Each row of a before or after table is a point. One or more steps were done to the points. Then noise was added and the rows were shuffled. The steps act on columns, c1 being the first. What was done? A step turns or swaps two columns, mirrors them in a line or flattens them onto one, adds a multiple of one to another, or multiplies or shifts one. Angles are multiples of 10 degrees, from the lower column toward the higher: turns from -170 to 170, lines from 10 to 170 but not 90. Use the fewest steps. Two steps may share a column if one is a turn and the other turns, adds or multiplies; they go together, in the order done. Otherwise the lowest column goes first.
In the rows, zero is written as 128.

Before (10 x 3):
[[164 148 143]
 [115 139 112]
 [135 142 176]
 [128 101 125]
 [131 149 123]
 [106 130 135]
 [137  82 152]
 [118 113 141]
 [122 149 105]
 [ 97 116 147]]
After (10 x 3):
[[116 110 115]
 [124 106  71]
 [143 136 159]
 [145 117 145]
 [160 124 176]
 [ 86 130 167]
 [142 152 119]
 [135 111  87]
 [114 118 249]
 [143 175 189]]
Steps: turn c1 and c2 by 150 degrees; multiply c3 by 2.5

Before (10 x 8):
[[137 182 132 104 145 143 126 156]
 [131 106 104 115 156 112 112 150]
 [151 113  78 118 109 110 153 119]
 [107 122 135 152 150  96 134 113]
 [135 111 139  93 138  92 135 143]
 [134 112 105 117 140  95 159 160]
 [134 131 140 145 144 110 123  79]
 [102 110 100 114 129 167 159  97]
 [134 119 144 124 134 249 156 161]
 [106 101 117 130 106 103 120 142]]
After (10 x 8):
[[151 115  78 122 111 111 153 114]
 [110 100 115 141 108 102 115 139]
 [131 105 102 155 156 115 110 127]
 [102 112  95 111 129 170 160 101]
 [134 179 131 160 144 143 128 118]
 [104 123 132 102 148  95 135 143]
 [131 130 140  81 141 108 124 121]
 [133 112 105 161 141  91 159 136]
 [133 121 141 157 134 251 156 140]
 [140 112 140 157 135  92 136 105]]
Steps: mirror c4 and c8 in the line at 60 degrees

Before (11 x 12):
[[178 205 152 111 125 143 124 129 158 100  98 126]
 [ 60 133 171 115  79 115 104 126 118 184 114 151]
 [149  65 128 111  90 130 136 125 107 197 174 158]
 [107 107 187  94  64  98  82 149 114 135 147 116]
 [126  59 120  96  52 106 148  87 151 149 141 163]
 [126  42 118  69  75 166 136 154 129 167 110 153]
 [149 175 125 101 192  91 112 130 142  79  93 124]
 [ 87 113 160 140  55  99 118 160  74 122 129 179]
 [166 190 175  95 178 104 189 165 183 101  90  99]
 [157 177 173  92 125 107 161 120 103 133  61  68]
 [ 84 135 140 177  49  68  69 176 115 152 107 122]]
After (11 x 12):
[[127  62 150  38 131 105 153  92 151 115 145 162]
 [177 201 101 109 127 143 126 131 156 153 101 126]
 [149  66 196 107 128 127 137 123 108 128 172 158]
 [ 87 113 119 193 129  98 122 160  70 158 130 179]
 [131  43 169 103 129 169 134 161 125 120 114 150]
 [ 59 134 183 112 131 116 108 129 116 171 113 154]
 [105 105 137 129 127  99  83 148 110 188 148 119]
 [149 174  82 104 123  92 117 129 140 130  95 126]
 [165 191  97 150 125 106 190 170 183 178  89 101]
 [156 179 130  84 126 107 159 120 102 171  62  70]
 [ 86 138 150 247 132  71  68 178 115 145 107 122]]
Steps: swap c3 and c10; add 1.5 times c8 to c4; multiply c5 by 0

Before (11 x 20):
[[143 137 121 177 151 117 106 121  99 156 136 140 120 132 120 132 118  94
  127 151]
 [ 91 149 107 167 150 145 107  95 124 136 121 141  82 122 128 123  92 174
  156 122]
 [132 121 105 143 166 108 100 109 190  94  99 142  98 125 136 169 161 127
  108 115]
 [ 80 147 139 154 163 162 148 140 161 216  99  46  65 137 131 161 117 128
  140 159]
 [ 82  60 140 178  73 117 151 103 108  96 123 109 117 172 143 168 102  99
  152 152]
 [ 89 135 147 174 113 135 147 131 105 124 101  71 107 112 133 136  88  96
   95  70]
 [ 81 143 148 157  67 102 117 118 124  94  93 118  83 117 121 102 157 147
  103 131]
 [ 77 105 180 157 162 122 117 106 103 130 112 116 124 153 127 136 167  88
  122 131]
 [113 116 131 176 125 115 104 100 125  96 136 139 116 196 119 125 239  94
  158 131]
 [ 86 108 121 148 128 114 176 135 137 134  93 140  69 189 109 124  89 125
  152  88]
 [ 78 145 173 171 166 109 132 249 163  97 114 145 112 136 109 116  92 119
   83  99]]
After (11 x 20):
[[ 83 145 147  99  65 101 117 115 119  94  93 115  82 117 125 102 158 146
  102 132]
 [ 89 146 107 162 149 146 109  93 127 136 120 137  82 122 128 121 165 173
  157 120]
 [ 83 145 140 141 166 160 150 141 160 220 101  46  64 138 130 161 154 130
  143 161]
 [ 88 138 150 171 111 139 146 134 104 124 104  70 112 113 131 134 173  95
   95  69]
 [ 85  60 137 154  73 115 148 102 108  96 123 109 116 170 134 167 179 100
  152 153]
 [145 133 120 137 148 116 108 119 101 158 140 141 120 131 125 133 178  94
  124 153]
 [ 77 103 179  91 160 121 116 103 105 128 113 116 123 155 127 135 157  84
  120 128]
 [116 116 133  12 124 113 105 100 126  94 135 138 116 198 122 124 179  96
  157 131]
 [ 80 149 171 162 165 104 136 247 162  97 116 145 111 133 124 112 174 121
   82  98]
 [ 81 110 121 166 127 113 180 135 133 134  94 139  70 192 123 124 147 123
  152  87]
 [128 121 107  92 167 106 100 110 190  93 103 143 101 126 132 171 140 125
  108 116]]
Steps: turn c4 and c17 by 90 degrees; multiply c15 by 0.4

Before (13 x 48):
[[147  74 103 133 110 147 196 208  34 106 214  88  83 103 107 166 102 163
  153 114 103  86 118 181  89 132 113 108 116 101 162 128 139  46 124 125
  155  86 141 144 184 104 221 137 132 142  93 143]
 [191 131  54 115 162 128 157 116 139  78  78 117 133  14 161 179 104 117
  159 106 201 187 105 122 125 144 116 102 171 101 133 115 215  92 103 130
  216 137 144 167  98 219 130 178 155 112 127 102]
 [157 161 125 128 162  96 160 115 164  65 189  69  86  95 160  95 167 122
  115 119 174 138 201 176 106 188 101  69  83 200 121 121 208  95 178 125
   71  91 165 187 154  74  73 122 160 165 124 126]
 [ 97 148  47  93 152  94  80 110  96 116  96  60 127 141 123 114  71 152
  103 134 124  87 166 149  94 124 154 143 132 136 105  84 162 136 154 164
  147 177 169 157 129 118 228 146  36 200 128 124]
 [119  64 160  93 117  93 130 163 165 139 115 134 226 186 166 136 164 100
  129 206 112 144 120 116  78 194 157  75  62 125  92  87 147 156  73 222
  126 185 185 143 134 115 128  60 105 196 110 141]
 [ 95 153  71  82  78  91 147 137  85 150 134 123 119 122 143 127 146 158
   84 124 120 101 153 170 148 124 112 119 137  92 126  90 106  70 202 167
  102 158 149 134 119 146 168 132  82 153  41  91]
 [ 73 139 173 170 130 135 179 116 101  76 110 154 103  85 119  54 108  90
  169 104 166  81 109 155 109 111 182  46  59  60 146 118 191 138 118 133
  143 113 167  90 106 177 150 148  95 130 120  78]
 [100 117 112 153 114 183 147 134  87 112 155  44 123 134 170 146  93 176
  125 117 136  60 148  96 118 150 130  98 129 125 184 136 153 119  98  76
  124 148 159 147 154 122  88  98 237  93 140 170]
 [ 60  75 136 184 158  68 145 157 107  57 114 125  84 106 130  37  94 115
   33 166 105  87 163  75 143 107 112  86  97 122 181 124 102 141 171 111
  149 156  55 142 136 164 101 159 165 116 145 170]
 [113  97 110 138 109  79 141 116  51  72 131 113  85 222 149 156 176  91
   89  91  94 127 127 119 141 151 145 141 103 126 125 117 212 113  71 118
  133 183 203 113 180 115 190  70 157 119 126  41]
 [123 145 115 113 133 132 135 171 102  54  92  63 139 152 128  84 151 214
   97 177 150  95 172  95 136 153 166  68 130  88 168 167 102  86 131 175
  136 101 164 109 156 149  99 155 163 148 166 125]
 [180 105 113 122  99 117 158 180 122 124 141 140 128 160 141 177  94 208
  220 135 141 135 137 158 151 128 159 104 145 115 130 116  90 132 158 134
  102 161 122 165 137 156 166 105  95 130 123 119]
 [113 110 136 129 109 120 158 139 135 112 149 112 118 135 136 122 140  77
   96 186  47 160  87 139 160 179 122 100  96   7 173  99 127  90 101 178
   89 240 156  42  93 196 211 128 113  57 143 154]]
After (13 x 48):
[[ 70 140 176 168 162 136 178 113 101  75 129 155 105  83 118  54 112 143
  171 105 165  81 112 153 108 111 186  48  61  57 145 121 189 136 117 132
  140 114 167  91 105 175 150 144  96 128 119  76]
 [150  74 103 135 105 149 196 211  34 103  51  88  82 103 104 170 100 102
  155 112 104  84 116 180  91 134 112 107 118  98 161 126 140  48 122 125
  153  83 140 143 184 104 221 143 132 136  93 171]
 [119 143 115 108  45 134 132 170 103  55 159  61 144 155 130  80 150 103
  100 177 152  94 171  99 134 149 167  69 130  84 168 167 103  87 130 175
  134  99 166 110 159 148 101 153 167 130 163 111]
 [113 108 134 126 183 121 160 139 137 108 118 116 116 135 134 121 142 126
   92 187  48 162  87 141 160 181 124 101  99   9 171 103 132  89 103 179
   90 242 156  43  93 195 211 128 109  99 145 161]
 [ 61  76 135 184 126  67 147 156 108  58 155 122  81 108 131  39  91 165
   33 165 102  85 162  72 141 110 113  87  96 120 180 123 105 140 172 112
  150 154  55 138 135 164 101 159 165 127 143 165]
 [ 91 151  49  94 100  92  80 109  97 113 160  59 128 139 125 112  72 143
  104 134 121  88 170 147  92 124 157 142 133 131 105  84 161 138 154 166
  147 179 170 155 129 121 230 147  33 158 130 112]
 [191 130  57 118 128 129 157 113 140  80 167 118 133  16 160 178 101 165
  156 108 200 190 103 123 121 145 118 104 168  99 135 114 215  91 102 131
  216 136 144 165  99 218 130 181 153 123 126  85]
 [114  97 113 138 173  80 141 116  50  69  92 112  82 226 146 156 175 124
   88  90  94 135 125 118 142 157 144 138 100 127 120 119 215 108  70 114
  131 184 204 111 182 118 188  70 154 126 125  49]
 [117  65 158  96 162  90 130 166 166 140 143 140 224 182 169 136 163 132
  134 208 114 146 117 118  76 194 155  75  63 127  93  90 146 159  75 225
  128 184 187 144 131 117 124  59 102 156 108 136]
 [178 110 112 125  64 117 159 179 124 126 112 138 130 161 136 177  93  69
  224 135 144 139 133 157 151 127 160 105 145 114 129 113  90 134 157 133
  109 161 126 163 139 156 168 107  95 130 118 121]
 [155 157 121 130 124  95 159 114 166  66  70  67  91  95 159  94 164 160
  118 117 175 136 201 173 104 190  99  69  83 201 121 120 211  93 176 125
   70  86 165 186 154  76  76 121 160 139 126 148]
 [ 95 151  69  81 118  90 150 138  84 150 114 123 117 121 147 128 143  69
   83 122 120 100 155 169 149 126 111 116 135  91 122  87 104  75 202 168
  103 156 147 131 120 147 164 130  82 139  42  97]
 [100 118 112 153  89 183 148 136  90 112 119  48 123 136 167 145  87 101
  122 117 132  64 147  94 117 146 133  98 129 125 184 137 153 121  99  77
  121 149 159 147 156 124  88 102 237 114 141 177]]
Steps: turn c5 and c18 by 110 degrees; mirror c11 and c48 in the line at 80 degrees; multiply c46 by 0.4

Before (10 x 64):
[[195 132 126 179 147  78 134 132 172 162 151  64 130 127 121  98 181 132
   86 148 124  92 107 138  58 123 157  75 158 127 107 157  88 151 118 224
  112 154 138  95  81 116 124 111 105 215  81 149 105  57 155 127  73 119
  157 105 118 111 115 155 157 169 125 168]
 [128  90  96 125 177  95  67 106  77 109 110 116  87 112 165 171 147 192
  175 142 127 126  67 134 233 156 143  77 221 122 125  94 146  80  84  88
   88 141 114 157  90 141  88 165 112  23 172 154 143 110 129 145 165 159
  140 189 128   7  86 122 120 120 120  36]
 [143  55  57 111 148 111  40 157 110  93 151 104 101  73 135 135 180 216
  149 159 135 153  76 102 196 145 149 152 172  85  90  78 116 111 153  88
  132 109  64 197  57 115  78 211  85  52 168 217 141 137 136 119 150 213
  100 173 146  26 102 113  86  95 139  59]
 [123  87 127 154  90 153  72 138  55 167 156 161 111 135 101 150 133 137
  182 156  81 192 147  76  99 170 111 131 142 170  92 156 161 211 138 108
  154 177  84 189 181 114 175 190  95 159 127  67 135 112 173 113 130 132
   56 103 175 176 104  58 123  37 151  94]
 [133  76 125 188  89 106 113  85  68 136 163 189 121  90 151 147 131 104
  175 106  79 207 167  39 124 133  37 187  87 157  62 107 192 177 137  89
  143 158 100 211 168 111 163 152 100 142 123 118 127 186 168 106 119 118
  124 120 121 159 115  79 134  34 126  43]
 [199 123 146 150 131 111 201 156 135 139 143  82 187 120  99 116 174 120
   97 155 180  96 105 121  91 153 129  98 142 133 118 230  73 146 122 214
  143 137 125 107  99 127 130  90 136 173 115 155 176  79  90 137  58  91
  158  63 162 126 166 191 173 132  88 142]
 [183 117 168 124 116  85 151 135 118 103 144  87 104 129 152  99 162 110
   59 178 189  81 118 165  76 127 146 126 148 150 139 199 108 139 165 179
  103 151 168  94 124 150 133 124  95 159  91 152 138 126  69 107 102  96
  152 130 138 125 100 158 163 133 123 212]
 [195 148 179 161 137 104 173 170 127 174 129  88 171 139 124  96 146  96
   47 150 161 163  70 147  82  94 117 101 137 136  85 185  43 143 154 173
  129 135 191  78 102 138  96 155 133 138  68 170 129  62 129 125 101 108
  137  97 148 108 146 201 181 149 136 127]
 [156 157 145 101 138  66 189 116 114 129  92  43 121 124 104 152 162  70
   90 129 171 117  73 160  86 127 160  85 167 149 115 165  59 104 151 171
  124 174 133  69  99 135  90  73 134 192  59 199  90  68  64 184  79  86
  112  93 149 111 148 134 166 180  98 146]
 [ 79  88 155 154  86 143 126  80  58 161 159 185 117 108 158 143 138 150
  193 116  76  93 152  94  87 162  55 136 118 137  42 150 159 120 119  96
  155 186 129 177 227 162 181 193 113 146 137 150 136 138 177 120 112 166
   55  99 140 165 106  48  99  38 120  93]]
After (10 x 64):
[[203 124 150 149 128 111 199 152 134 135 153  79 189 116 101 112 178 121
   93 159 185  90 113 120  95 153 129 100 140 135 117  17  71 144 129 212
  143 133 122 110  98 130 126  88 134 177 112 154 180 155  89 135  59  91
  156  65 158 127 169 189 171 133  86 139]
 [131  82  92 125 170  92  67 105  80 101 109 117  90 113 168 169 142 188
  170 147 126 132  72 133 232 161 144  78 224 117 124 157 141  81  87  85
   80 141 112 151  86 141  90 172 107  22 172 154 153 153 126 140 174 158
  143 180 125   9  92 117 117 119 117  34]
 [153  53  57 110 146 111  46 150 114  93 151 106 102  72 139 139 179 216
  153 155 139 150  79  98 198 145 148 153 171  92  94 177 114 113 154  89
  126 104  70 194  52 114  77 215  93  51 172 221 144 120 135 121 145 210
   99 173 141  25  98 113  82 100 134  57]
 [199 147 176 162 137 104 168 161 118 177 126  91 169 134 125  97 146  89
   47 148 159 163  74 143  86  94 118 106 135 134  86  66  46 148 155 181
  133 137 193  87 101 141 100 160 134 135  66 177 131 185 134 126  99 103
  138  91 149 112 150 202 185 142 130 131]
 [157 157 152 104 136  64 187 114 118 128  95  46 121 125 102 150 158  66
   92 131 171 115  70 153  86 134 159  81 170 152 121  79  57 107 154 164
  123 172 136  74 103 136  88  74 133 190  58 206  92 182  73 190  74  87
  112  98 152 108 146 135 161 185 101 145]
 [182 118 164 126 116  85 149 132 118  97 141  85 100 129 150  99 156 109
   57 178 181  88 116 163  81 129 141 130 150 155 139  55 108 145 165 173
  106 151 169  92 116 155 126 124  89 157  99 150 138 119  76 106 102  91
  153 138 135 122  98 155 165 133 126 221]
 [117  90 131 155  98 156  75 139  51 164 156 164 112 136  95 153 132 127
  185 153  86 188 148  75 101 168 119 132 139 172  88  97 161 213 134 109
  164 177  79 184 183 115 179 187  94 157 126  67 133 138 169 117 133 131
   56 110 182 180 106  54 128  37 151  93]
 [ 77  86 156 152  87 142 126  82  56 164 158 188 115 110 154 138 136 147
  195 114  76  93 153  93  85 161  61 135 112 136  36 112 158 118 113  97
  154 185 125 178 222 169 184 194 115 140 142 150 134 114 178 126 121 166
   54  97 138 172  97  47 101  42 114  93]
 [130  64 120 185  80 110 112  83  69 126 169 186 119  88 152 149 129 104
  175 101  79 209 166  34 124 128  33 190  91 154  64 158 195 171 134  92
  137 155  96 211 176 117 165 153  96 135 120 126 128  82 171 109 122 116
  124 123 118 157 112  77 132  31 128  44]
 [195 126 127 179 144  76 138 128 169 158 146  57 128 126 121 101 181 128
   78 145 125  90 107 140  51 128 160  68 155 131 109  85  93 149 122 222
  109 152 133 102  81 118 133 110 103 217  84 151 109 192 150 128  69 118
  150 108 114 117 111 156 158 172 118 171]]
Steps: turn c32 and c50 by -170 degrees
